Each row of a before or after table is a point. The points were changed in one or more steps. Then noise was added and the rows were shuffled. The steps act on columns, c1 being the first. Name the steps. A step turns or swaps two columns, mirrors them in a line or flattens them onto one, adds a multiple of one to another, or multiplies or shifts one. Angles are multiples of 10 degrees, from the lower column toward the higher: turns from -170 to 170, lines from 10 to 170 but not 90. Use the fewest steps. Two steps may share a column if one is a turn and the other turns, adds or multiplies; they go together, in the order done. Otherwise the lowest column goes first.
In the rows, 128 means zero.

Before (13 x 2):
[[199 101]
 [103 109]
 [134 218]
 [148 134]
 [113 163]
 [138 120]
 [ 94 192]
 [142 109]
 [ 83 220]
 [ 98 115]
 [137 175]
 [166  67]
 [ 75 140]]
After, 13 rows:
[[ 61 155]
 [ 35 170]
 [ 75 203]
 [152 124]
 [140 129]
 [121  96]
 [200 152]
 [ 79 103]
 [ 94 145]
 [140 144]
 [112  97]
 [105 170]
 [195 106]]
Steps: turn c1 and c2 by 40 degrees

Before, 11 rows:
[[134 157 183 203]
 [111 117 161 148]
 [128 105 135 156]
 [152 161 155 198]
 [ 53 132 116 135]
 [ 90  82 110  96]
 [ 70  95  98  97]
 [ 91 121 108 111]
 [121 126 120 192]
 [122 114 171 208]
 [149 147 174 186]]
After (11 x 4):
[[100 146 101 108]
 [ 68 105 142 136]
 [119 193 106  65]
 [139 219 103 101]
 [117 173 151  85]
 [ 35  75 139 122]
 [ 68  71 128 114]
 [  9 130 142 126]
 [161 198 103 105]
 [129 137 123  94]
 [166 204 129 107]]
Steps: multiply c1 by 1.6; turn c2 and c4 by 130 degrees; turn c2 and c3 by -160 degrees

Before, 11 rows:
[[141 126 179 112 200 103 193 179]
 [128 202  81  83 138 113  97 145]
 [ 83  96 138 162 178 104 146 178]
 [216 136 115 179 163 158 122 153]
 [142 206 132  90  88 114 157 170]
 [114  90 146 129 180 168 149 102]
 [ 96 139 100 157 135 126 172 155]
 [128 196 144 122 159 225 201 137]
 [156 184 173 155 127 113 142 126]
 [133 116 111 162 169 157 182 122]
 [126 182 109 138 179 113 162 112]]
After, 11 rows:
[[ 93 142 149 154 134 124 187 196]
 [126 187  87 138 177 115 167 110]
 [144 201 201  86  88 112 139 206]
 [127 202 120  83 133 114  72 194]
 [158 185 160 153 130 110 154  98]
 [215 139 159 179 163 162 149 185]
 [ 80  97 217 162 180 105 167 217]
 [130 121 101 162 172 157 200 130]
 [114  85 101 127 182 169 146  69]
 [141 124 248 109 204 103 185 196]
 [127 196 155 124 155 226 201 135]]
Steps: multiply c8 by 2.5; turn c3 and c8 by -40 degrees; add 0.5 times c4 to c7

Before (14 x 11):
[[118 150 139  84 112  98 118 105 123 142 160]
 [101 153 157 106 120  81 124 105 119 144 137]
 [127 116 111 133 151 137 133 117 112 121 134]
 [124 111 128 137 136 141 147 143 113 112 123]
 [130 107 141 100 107 114 112  99 118 119 125]
 [118 136 120 129 126 136 133 149 131 157 123]
 [106 127 158 103 115  79 121 119 131 155 169]
 [120  99 106 118 148 118 129 123 125 123 109]
 [145 118 121 129 139 122 146 130 131 141 130]
 [114 138 126 138 126 121 135 128 159 131 140]
 [ 86 125 107 122 111 104 141 141 117 127 152]
 [106 115 124 119 154 149 143 144 142 129 129]
 [123 108 107 113 136 131 168 134 124 111 115]
 [127 130 116 122 142 119 130 160 131 113 129]]
After:
[[106 102 138 129 105 127 174 134 169 114 130]
 [130 109 142 119 133 136 184 132  82 110 123]
 [119 124 115 133 116 158 130 149 120 113 109]
 [123 130 107 153 150 154  81 105  98 134 121]
 [ 95 181 116 140 123 131 116  93 101 146 138]
 [130 113 112 122 116 135 145 141  82 106 133]
 [ 96 171 128 142 121 154 108  95 137 156 169]
 [118 116 126 141 134 141 250 151 116 111 114]
 [102 164 108 167 135 124  97 109 115 147 159]
 [145 130 128 133 111 140 180 135 139 131 130]
 [119 124 146 126 112 117 144 141 138 151 121]
 [ 84 149 134 122 141 143 169 153  96 141 150]
 [118 138 127 116 129 123 150 129 221 130 142]
 [125 138 154 135 127 131 134 147 137 108 131]]
Steps: mirror c1 and c4 in the line at 10 degrees; mirror c2 and c6 in the line at 150 degrees; turn c3 and c8 by -70 degrees; mirror c5 and c10 in the line at 110 degrees; multiply c7 by 3; multiply c9 by 3

Before, 9 rows:
[[143 140 120  89 168  78 140 103 108 167 135  90 142 156]
 [155 120 126 113 165 150 174 115 126 137 126 130 104 153]
 [139 129 135 126 162 139 146  92  91 104  90 108 149 133]
 [159  90 180 132 129 144 144 103 109 139 105 122 120 115]
 [168 144 100 118 169 100 132 163 118 147 108  91 112 142]
 [ 99  93 150  97  99  97  81 122 152 155  89 142  80 120]
 [174 143 110  68 143 107 109 127 113 169 135 119 122 197]
 [133  73 147 151 106  83 120  97 136 127  60 155  95 108]
 [121 121 183 125 122  92  98 127 171 146  79 169 103 143]]
After (9 x 14):
[[109  72 165 173 107  83 123  96 118 127 147 155 201 133]
 [114  91 199 137 128 143 139 102 149 126 138 122 150 160]
 [158 139 143  51 167  77 143 103 145 129 134  91 114 142]
 [134 128 156 125 163 139 157  90 158 124 169 107 144 137]
 [153 120 147  97 166 148 113 115 172 128 110 130 145 156]
 [118  92 168  66 100  98 122 123  76 129 116 142 188  99]
 [141 145 124 108 169 101 136 164 135 128 128  90 153 168]
 [144 121 204 121 122  91  97 126  86 129 142 169 182 122]
 [198 143 131   9 142 105 151 127 117 128 119 119 125 176]]
Steps: swap c1 and c14; shift c3 by 20; multiply c4 by 2; turn c7 and c9 by 110 degrees; multiply c10 by 0; turn c11 and c13 by -130 degrees

Before (12 x 20):
[[119 140 100 126 164 121 103 113 113  85 112 125 120 127 145  83 135 146
  127 131]
 [ 86 147 148 155 185  46 143 132  79 115 163  71 190  95 111 159 132 150
  120  56]
 [ 99 160 124  91 148 142 125  76 103 102  91 122 137  93 116 107 110 122
  119  91]
 [ 82 133 154 168 170  89 126 146 102 144 127  88 150  89 139 191 168 155
   62  50]
 [106 136  76 138 124 133 147  91  94 100 134 136  89  97 132  98 108  93
  134 119]
 [143  86  90 120  97 163 154 115 109 126  71  94 129 175 146 160  90 147
  117 145]
 [160 119 104 116 118 143 153 111 139  80  96 118  78 148 114 171  86 163
  111 123]
 [176 128  96 121 108 135 198 130 131 135  56  59  98 137 133 170 136 171
  128 144]
 [194 103 120 129 107 133 166 137  99 145  57 121  96 141 106 141  88 158
  100 158]
 [153 109  88 105 169 173 172 111 134 136  85 132  83 134 138 138  72 135
  157 171]
 [110 171 141 121 151  97 106 105  59 113 161 117 148  81 172 158 136 152
  116  80]
 [109 103 121 127 113 132 143  89 119 116  91 146  98 114 120 131 117 161
  170 147]]
After:
[[108 147 118 112 100 134 145 105 133 116  96 178 154 117 121 134 114 102
   69 148]
 [194 140 123  95  72 127 174 128 116 147  61 173 154 144 109 142  85  93
  157 154]
 [144  93  91 131 124 162 153 111 111 128  65 158 130 174 144 157  84  80
  131 145]
 [176  91  99 121 117 138 201 132 136 137  51 104 157 131 136 165 135 112
  129 143]
 [ 90   7 147 102 160  48 145 132  87 111 166   2  66  92 115 154 135  88
  136  46]
 [105 103 123 140 129 149 128  80  83 103  88  69 146  92 114 116 108  61
  116  89]
 [ 84   8 154  91 185  91 122 122 124 144 126  20  92  92 139 192 167  96
  194  47]
 [158 172  84 127 182 178 173 124 134 132  92 184 177 138 146 139  76  70
   97 169]
 [122 140 101 119 192 119 105 110 118  90 108 117 141 129 147  81 132  85
  121 129]
 [155 107 100 118  99 145 156 105 142  81  90 121 175 151 116 169  87 100
  135 126]
 [111  92 142  96 217  95 105  98  62 120 164  46 116  75 170 158 136  93
  131  82]
 [101 131  76  84 134 133 146  92 114 102 133 113 160  95 133 102 111  28
  111 119]]
Steps: add 1.5 times c20 to c12; turn c2 and c12 by -50 degrees; turn c4 and c13 by -150 degrees; turn c4 and c9 by -40 degrees; add 1.5 times c15 to c5; mirror c8 and c19 in the line at 10 degrees; shift c18 by -60

Before, 12 rows:
[[117  87 141 173 164 139 193 189 137 177 110  76  88  73  74  26 152  43
   69 139 156  84  36 152 127 172 179  86  80 120 146  63]
 [160 121 103 162 185  51 118 145 114 165 108 166 120 133 132 142 119 110
   95 127 163 122 130  91 118 156 151  92 112 163 207 105]
 [148 151  76 140 135 106 174 146 121 100  94 143  81 134 134 100  96 117
  116  67 154  84 150  97  96 165 183 108 147 156 175  94]
 [160 159  90  96 148 104 180 141  50 116  64 154 128 146  74  86 134 139
   73 109 169 173 134  85 115 121 145 160 114 185 141  98]
 [133 196 107  92 117 187 116 128 154 138 172  62 132  64 101 167 145 128
   92 157  43 126 135  82 162 138 203  68 141 106  62 178]
 [ 99 120 156 158 193 157 172 184 155 122 133  88 120  84  73  91  91  51
   53 127  74 111  95 113 183 141 188  68 181 118 117 143]
 [189 159  63 133 205 119 173 143  93 168 105 127 136 162  87 119 135 160
   92 111 125  80 159 115  79 153 127 116 159 170 180 127]
 [ 49 146 112  63  92 163 119 123 144 107 178  39 199  86  46 179 172 201
  136 114  63 121 167 108 192  48 197 105 172 128  63 161]
 [ 62 192 130  64 122 167  99 132 158 103 247  59 165  76   7 126 106 161
  119 148  53 153 141  81 135 112 192 129 185  96  74 145]
 [199 163 163  82  82 199 128  91  46  55 161  91 165 111 132 114 137 141
  178  95 117 182 172 173 133  78 130 142 105 193 170 151]
 [177 137  54 170 158 101 166 168  79 146 137 119 107 184 136 120 146 112
   71  87 153 140 138  67 130 153 104 124 141 128 181  64]
 [115 187 109  74 118 137 200 141  97 120 124 127 124 111 131 180 125 189
  186 100 155 148 147 125 161 113  78 161 116 198 170 137]]
After, 12 rows:
[[111 189 107  73 118 143 203 135  92 120 126 129 120 171 165 176 120 190
  183  95 158 146 144 125 159 106  78 166 124  94 169 131]
 [113  84 142 176 170 139 194 183 140 178 112  84 146  75 153  25 150  38
   70 147 157  88  30 145 129 170 173  88  84  76 143  81]
 [178 165  72 145 211 126 168 138  93 162 108 127 131 134 190 118 137 159
   92 115 131  88 160 114  79 154 130 115 158 150 176 121]
 [168 127 104 160 187  57 114 140 115 167 111 164 145 151 146 146 122 108
   96 131 161 123 134  92 117 149 144  94 108 120 204 112]
 [157 160  89  91 157 107 181 143  53 120  55 160 143 138 213  84 129 136
   72 111 175 179 136  84 107 119 149 161 111 129 145 104]
 [139 196 112  90 113 187 119 126 155 134 172  67 108  80 119 161 141 137
   92 155  35 124 130  82 165 138 201  67 139  70  64 174]
 [177 132  52 164 153  99 171 183  85 146 136 123 151 151 127 121 140 107
   75  81 142 134 142  66 132 153 107 123 140 188 181  69]
 [ 50 141 120  62  89 163 117 122 144 111 183  39 125  60 177 184 176 201
  141 116  65 129 160  95 192  49 194 105 168  90  62 137]
 [192 163 158  86  91 198 121  91  46  51 155  91 120 170 155 121 141 144
  170 100 113 179 173 173 129  81 131 140 102  94 170 135]
 [155 155  71 133 135 117 182 149 122 101  88 143 134 151 144  92  94 106
  106  72 155  85 162 100  97 165 184 110 144 130 179 110]
 [ 97 124 152 156 193 153 174 176 164 123 133  90 112  76 153  82  91  50
   46 130  71 114  90 109 186 135 186  66 187  85 118 144]
 [ 68 186 134  59 121 170  95 133 155 100 248  65 130  10 189 122 112 160
  121 156  66 147 146  78 140 114 195 131 189  92  79 127]]
Steps: flatten c13 and c32 onto the line at 110 degrees; turn c14 and c30 by 110 degrees; turn c14 and c15 by -140 degrees

Before:
[[129 104 137 146 137 140 130 115 145 117 133 139 134 114 126 129 121 112
  134 127 136 122 129 118 126 120 119 156 119 121 119 130 126 147 132 130
  120 118 125 137 110 141 110 145 149 125 118 123 112 139 123 141 118 116
  123 134 128 125 143 131 112 143 137 117]
 [120 131 129 130 125 139 124 121 133 152 122 141 173 124 131 151 127 110
  118 136 129 140 121 119 160 110 161 127 119 119 113 125 144 144 119 129
  117 135 131 116 101 159 148 119 143 129 146 117 121 138 105 142 130 118
  167 114 121 123 139 151 158 111 137 126]
 [120 140 136 152 117 140 121 160 130 127 107 121 130 114 130 154 114 106
  126 125 129 122 139 149 125 158 162 123 129 138 107 112 134  96 125 123
  128 129 124 116 105 125 111 126 136 123 119 122 116 108 125 132 130 113
  117 118 135 126  91 117 112 131 138 124]
 [114 137 135 137 108 122 130 116 146 142 134 109 144 112 129 110 109 127
  128 139 131 125 120 139 143 110   7 126 122 133 127 125 154 143 126 119
  124 130 135 114 105 128 123 135 150 136 121 126 129 122  99 140 137 128
  188 124 121 123 129 114 139 111 116 131]
 [111 137  91 123 109  83 150 109 135 145 132 139 133 144 137 122 126 114
  120 111 141 120 142 123 134 125 163 123 140 115 151 128 127 132 128 136
  127 117 136 137 170 131 129 118 145 173 138 119 124  87 123 143 105 118
  114 115 123 109 142 117 119 137 141 130]
 [129 137  97 130 144 128 139 112 138 158 132 142 138 114 143 111 120 112
  113 138 148 127 127 118 123 120 163 127 138 139 108 130 134 136 170 134
  118 137 125 125 124 135 103 144  92 125 122 118 127 140 135 130 135 125
  124 151 123 124 146 134 112 119 138 112]
 [112 142 137 135 113 133 138 108 139 140  97 135 131 120  91 114 111 108
  134 117 130 135 137 142 126 124 154 150 132 115 137 126 132 126 153 130
  147 133 126 138 105 130 112 128 148 127 128 145 134 116 137 143  97 137
  125 110 119 118 136 113 117 118 136 132]
 [133 133 139 129 111 145 148 129 139 143 140 130 137 156 142 129 114 106
  129 111 133 126 123 127 124 126 158 124 118 127 130 129 144 139 116 114
  129 109 182 141 106 123 104 136 141 139 146 118 159 139  92 119 138 124
  153 138 135 127 121 116 140 150 118  66]
 [119 142 134 131 114 143 146 118 149 158 138 131 140 112 139 125 119 142
  112 128 130 127 147 143 142 110 157 134 119 115 127 112 126 137 150 133
  120 128 129 138 119 129 114 119  68 131 116 121 120 126 137 138 115 143
  120 135 148 118 144 119 120 158 124 119]]
After:
[[117 121 135 152 116 139 120 161 129 128 106 120 132 113 131 154 112 105
  128 125 121 125 137 150 124 159 164 121 127 138 107 109 133  97 124 140
  140 128 126 114 102 126 111 127 134 122 119 124 116 108 127 132 129 111
  119 118 136 125  89 115 111 117 124 124]
 [111 116  89 122 108  81 151 110 136 145 132 138 130 143 140 121 124 116
  122 111 143 121 139 123 134 128 163 122 142 114 150 127 127 130 128 130
  113 117 118 135 168 130 128 119 144 174 139 118 125  87 122 143 106 118
  113 115 131 109 144 119 118 131 113 129]
 [118  97 132 131 115 143 144 116 149 158 137 129 139 113 141 124 116 143
  112 129 106 127 146 143 142 112 158 130 118 117 127 111 128 137 151 121
  134 129 131 138 121 130 116 118  67 132 115 123 120 129 139 139 115 142
  119 138 151 119 143 119 116 131 129 119]
 [111 128 138 134 114 130 139 107 140 141  98 136 131 124  92 113 108 109
  132 117 141 132 138 142 126 125 155 148 132 118 134 128 131 125 153 133
  157 132 122 139 105 130 111 128 151 129 128 144 132 116 135 145 100 137
  124 109 119 119 135 113 116 111 122 133]
 [128 132  95 129 145 126 140 111 137 157 132 144 138 114 142 110 119 114
  114 139 147 125 127 119 123 121 163 128 134 141 108 129 136 135 171 133
  131 137 125 125 124 135 101 146  93 123 124 120 129 141 131 128 135 126
  124 150 136 125 142 132 114 116 115 108]
 [120 141 131 129 122 140 124 119 133 153 124 142 177 121 134 151 127 110
  116 137 135 138 121 120 161 107 160 127 118 119 113 127 143 145 119 132
  120 135 122 114 102 162 149 120 142 131 147 117 120 136 106 141 129 119
  167 116 122 123 139 149 159 121 120 126]
 [132 105 137 128 112 145 149 129 139 142 138 131 137 155 141 130 113 104
  130 111 121 128 121 127 123 128 159 126 119 125 131 131 142 139 117 133
  101 111  83 142 104 124 105 137 141 136 150 117 157 141  91 117 137 121
  155 140 137 124 122 114 139 162 143  67]
 [115 137 135 138 108 122 131 113 148 143 133 110 145 114 127 111 112 127
  127 139 137 125 119 140 143 112   6 126 122 134 126 123 153 145 125 125
  139 129 115 114 104 128 124 136 150 138 121 127 127 122  99 138 136 127
  186 121 124 123 129 112 137 114 142 132]
 [129 126 141 147 135 138 130 116 146 114 132 138 134 115 126 129 119 113
  134 129 135 118 126 119 124 120 122 158 117 122 122 129 125 148 135 133
  135 119 144 136 112 139 112 146 149 123 116 122 112 141 127 141 116 114
  124 134 132 124 141 131 113 150 117 116]]
Steps: turn c2 and c62 by 120 degrees; turn c39 and c62 by 150 degrees; add -1 times c14 to c37; multiply c57 by 1.6; turn c21 and c57 by 50 degrees; turn c36 and c63 by -140 degrees
